Each row of a before or after table is a point. One or more steps were done to the points. Then noise was added and the rows were shuffled. The steps act on how far a point lies along the listed directions, d1 being the first. What was done? A step turns or swaps two directions, mirrors them in a line or flattens them onto one, adds a multiple of one to another, or multiplies one. Angles are multiples of 10 degrees, from the lower direction toward the higher: turns from -170 to 170, lines from 10 to 170 but not 90. Use the fewest steps. Two steps may share a direction if one is a turn and the other turns, adds or multiplies; they go together, in the order done. Otherwise the lowest direction goes first.
In the rows, 128 means zero.

Directions:
(1): [171 139  87]
(2): [158  79 146]
(3): [98 95 88]
Before (11 x 3)
[[153 112 121]
 [128 161 135]
 [156 124 154]
 [103 142  86]
 [107  85 126]
 [117 104 133]
 [130 109 178]
 [139 179 130]
 [103 151 127]
 [ 83 130 121]
 [129 131  81]]
After (11 x 3)
[[178 149 183]
 [148 130 204]
 [109 108  52]
 [ 80  56  92]
 [ 64 108  95]
 [ 79 115  53]
 [144 180 157]
 [151 111 119]
 [106  91 117]
 [103 150 125]
 [164 208 165]]
Steps: multiply d3 by 2.5

Directions:
(1): [147 110 111  93  76 176]
(2): [131 137 173 164 142 188]
Before (13 x 6)
[[123 139  87  95 113  71]
 [109 149 169 152 199 103]
 [130 123  98 116 136  45]
 [147 109  84  68  90 156]
 [162 140 154 125 124 155]
 [108 131 153 148 146 167]
 [127 134 145 159 166 106]
 [135 130 145 125 147 147]
 [150 135 134 129 100 214]
 [104 146 141 158 164 139]
 [126 145 132 169 152 128]
 [146  93  70  52  35 173]
 [131 163 151 131 120 146]]
After (13 x 6)
[[123 124 108 110 104 174]
 [149 114 135 126 110 173]
 [158 133 119  97 113 103]
 [138 122 119  99 125 131]
 [117 112 100  92 101 141]
 [111 144 116 133 187  64]
 [129 134  66  91 113  71]
 [146 119 145  95 104 206]
 [ 87 147 112 150 192   8]
 [135 139 183 180 160 159]
 [116 163 168 170 166 133]
 [142 127 109 132 101 163]
 [135 154 122 102  99 123]]
Steps: turn d1 and d2 by -130 degrees

Directions:
(1): [171 101 186 130 127 112  76 167 144]
(2): [186 176  77 138 127 147  84 127 116]
(3): [156 144 171 159 165 185 157  97 150]
Before (14 x 9)
[[170 126 188 129 143 170 137  94 168]
 [136 137 121 108  86 103  57 154 139]
 [ 70  60 200  99 100  39 115 196 137]
 [113  72 200 105 132  65 111 177 131]
 [ 76 193  76 170 183 181 194  47 138]
 [124 132 139 121 126 116 129 114 137]
 [134  82 159 127 120  78 115 140 117]
 [151 140  91 112  93  74  57 169 102]
 [162 145 178 153 158 136 114 118 129]
 [174 178 180 180 169 202 146  85 177]
 [206 115 144 172 131 130  73 131 122]
 [192 121 172 125 155 158  75 151 129]
 [ 86 158  82 130 133 177 197  53 138]
 [ 98  94 153 146 125 135 155 122 150]]
After (14 x 9)
[[175 178 146 166 159 179 139  94 134]
 [142 168 145 146 128 174 121  99 160]
 [100 141  71 126 122  75  77 142 122]
 [ 93  86 144 135 110 111 134 138 144]
 [121 127  98 106  99 111 105 125 129]
 [112 136 113 117 119  81 106 133 101]
 [131  97 167 145 144 121 155 104 125]
 [ 91 137  59  92  65  51  73 166 117]
 [123 134 137 121 125 117 122 117 138]
 [110 105 102  78  80  82 109 131 124]
 [ 86  96 242 150 160 141 199 125 163]
 [106  97 202 132 163 124 175 128 140]
 [150 123  85 156 114 113 106 112 102]
 [127 123  98 100 128 129 107 140 103]]
Steps: flatten d1 and d2 onto the line at 100 degrees; multiply d3 by -1

Directions:
(1): [124  94 130 146  99  98 115 116  91 208  86]
(2): [105 142 143 144 145 132  91  88  49 114 175]
(3): [ 97 115  88 109  78  87 102 186 119 113 167]
(4): [123 103 128  58 157 159 113 158  84 111  79]
(5): [180 114 157 178 113 136 159 185  85 103 127]
(6): [107 191 112 130 173  73 169 153 104 138 107]
Before (13 x 11)
[[108 116 117 118 112 134  92 123 114 135 136]
 [116 115 126 101 120 121 128 153 110 138 126]
 [161  84 138 148  92 151 130 171 143 100 151]
 [167  92 136 162  94 111 148 192  47 150  97]
 [127 140 117 100 137 141 132 126 152 118 131]
 [ 96 133 114  90 131 127 112 141 119 100 135]
 [124 104 132 133 113 124 142 153  98 118 131]
 [122 135 117 124 142 132 112 139 156 126 119]
 [154 107 149 129 148 150 136 119 137 136  84]
 [127 115 112 122 115 143 144 149 123 130 107]
 [157 172 136 206  97 131 191 112 179 127 164]
 [113 135 118  91 128 133 134 163 147 103 123]
 [136 141 130 105 146 146 119 121 115 110 113]]
After (13 x 11)
[[133 114 115 126 114 144 148 155 117 128 108]
 [117 143 111  90 138 140 126 114 163 120 131]
 [175 168 145 223  91 133 199 131 167 118 164]
 [ 84 135 108  80 136 126 106 128 128 105 135]
 [215  81 163 209  80 117 174 245  10 127  96]
 [188  78 155 173  85 155 144 199 120  87 151]
 [109 137 114  85 129 134 131 159 149 104 123]
 [118 116 127 101 119 122 129 156 110 141 127]
 [133 140 129 102 147 147 117 120 116 112 113]
 [ 99 119 114 108 115 132  84 114 122 138 135]
 [113 138 114 116 145 129 107 131 162 128 121]
 [138 101 140 146 109 126 152 171  85 110 131]
 [158 106 151 134 146 149 139 124 134 133  85]]
Steps: multiply d5 by 2

Directions:
(1): [157 129 158 157 177 121 111 110 115 151 153  74 202  92]
(2): [149 103 114 165 100 159  59 182 104  92  80 116 142 121]
(3): [ 64 115 117  99 129 172 109 123 103 172 125  99 162 196]
(4): [113 131 194 143 167 158 160 154  90 132  95 198 144 125]
Before (10 x 14)
[[104 115 114 111  93 138 134 145 107 116 104 147  99 159]
 [109 122 130 120 108 155 132 132 126 142 118 140 125 146]
 [ 84 120 125 123 114 163 118 155 108 152  99 135 128 176]
 [106 117 103 105 120 118 117 121 139 145 130 119 107 133]
 [ 77 136  76  88  98 126 109  99 141 154 150  83 106 177]
 [115  90 112 138 114 130  82 142 109 140 115  94 157 133]
 [101 141 127 124 116 142 127 132 124 147 133 125 120 143]
 [147 127  71 108  97  93 123  95 158 156 178  63 103 143]
 [142 126  76 147 101 100 106 117 152  97 115  94 105 117]
 [187 152 135 157 142  50 184  65 181 131 194 106 119  66]]
After (10 x 14)
[[103  91 130 139 113 141 111 162  95 128  92 158 124 141]
 [126 130 151 126 124 137 155 130 135 140 129 156 118 116]
 [ 59 138 167 113 168 156 151 115  95 174 129 154 150 165]
 [119 138 163 137 139 127 169 153 119 129 103 185 101 128]
 [ 83 116 131 112 144 162 128 123  91 196 140  91 173 189]
 [137 117  96 152 126 113  80  85 143 165 178   7 194 133]
 [109 134 137 106 119 114 180 117 122 125 133 164  93 139]
 [ 76 124  90 115 114 142 121 112 126 139 110 106 124 183]
 [113 143 149 138 132 134 139 132 119 140 129 148 124 120]
 [ 96 123 133 107 146 131 134 123 121 159 126 141 128 134]]
Steps: turn d1 and d2 by 60 degrees; turn d3 and d4 by 90 degrees

Directions:
(1): [166 167 162 119 125 163 150 162 123 123  88 214 142 189 120  96 163 120
 144 163]
(2): [100 104 134  93 146 133 116 167 115 122 183 102  46 193 137  99 171 166
 133 117]
(3): [139 166 177  70  69 104 145  96 129  89 177 131 161 147 139 151 127 124
 153  60]
Before (12 x 20)
[[127 113 107 132 134 126 137 153 130 125 103 140 102 135 119 117 143 139
  124 161]
 [ 67  90  75 150 173 127  94 135 111 137 152  35  63 110 137 115 137 156
   86 137]
 [106  85 107 157 154 118  91 121 126 129 133  81 100  99 134 137  99 149
  104 134]
 [102  95  89 152 155 122 112 110 135 142 121 100 106  87 142 123 108 134
  126 149]
 [ 68 108 119 100 134 127 112 129 136 138 204  52  26 173 137 121 152 177
  113 106]
 [114 100 117 126 111 112 134 122 143 111 162  86 136  92 137 145 116 135
  124 120]
 [125 128 127 122 130 145 122 128 149 118 107 131 124 145 120 120 135 129
  116 142]
 [145 109  98 163 154 146 134 123 162 135  76 151 137 109 130 119 108 118
  107 161]
 [158 169 186  45  83 132 159 155 114 114 162 193 106 249 131 107 180 138
  157 101]
 [109 103 103 138 140 114 131 127 141 140 147  98 129 101 137 131 107 107
  123 118]
 [143 131 128 111 115 100 153 128 145 113 116 139 147 123 131 145 115 115
  142 119]
 [118 149 183  61  78 113 145 136 121  98 187 143 111 176 156 112 151 129
  141  64]]
After (12 x 20)
[[128 126 129 101 109 115 147 148 128 109 133 139 102 154 126 119 153 145
  134 133]
 [131 107 101 135 142 102 144 137 143 133 102 122 125 110 126 136 113 121
  129 144]
 [103 118 130  96 116 109 122 104 135 111 176 100 103 128 152 129 123 147
  147  96]
 [125 111 124 127 102 111 142 113 147 109 155 101 154  91 137 146 113 124
  129 121]
 [118 120 158 100 106 107 112 102 126  93 173  96 125 132 140 148 107 150
  130  80]
 [112  86 111 112 154 136 125 141 154 116 149 108  68 160 145 109 137 155
  116 120]
 [148 209 185  85  48 123 163  65 151 103 145 160 185 146 128 161 116 113
  141  80]
 [123 127 130 117 127 141 122 126 146 115 117 127 119 152 120 121 138 131
  118 133]
 [159 161 139 154 107 135 155 121 136 138  60 201 199  85 130 123 108  80
  116 146]
 [190 168 132 153 121 159 160 144 128 163  30 241 180 156 106 113 130  91
  129 192]
 [110 173 168  69  75 106 137  91 114  77 191  90 146 150 145 146 138 134
  127  54]
 [111 116 121 116 120 110 140 121 139 126 165 104 133 115 139 136 111 103
  130  96]]
Steps: turn d1 and d2 by -40 degrees; turn d2 and d3 by 110 degrees
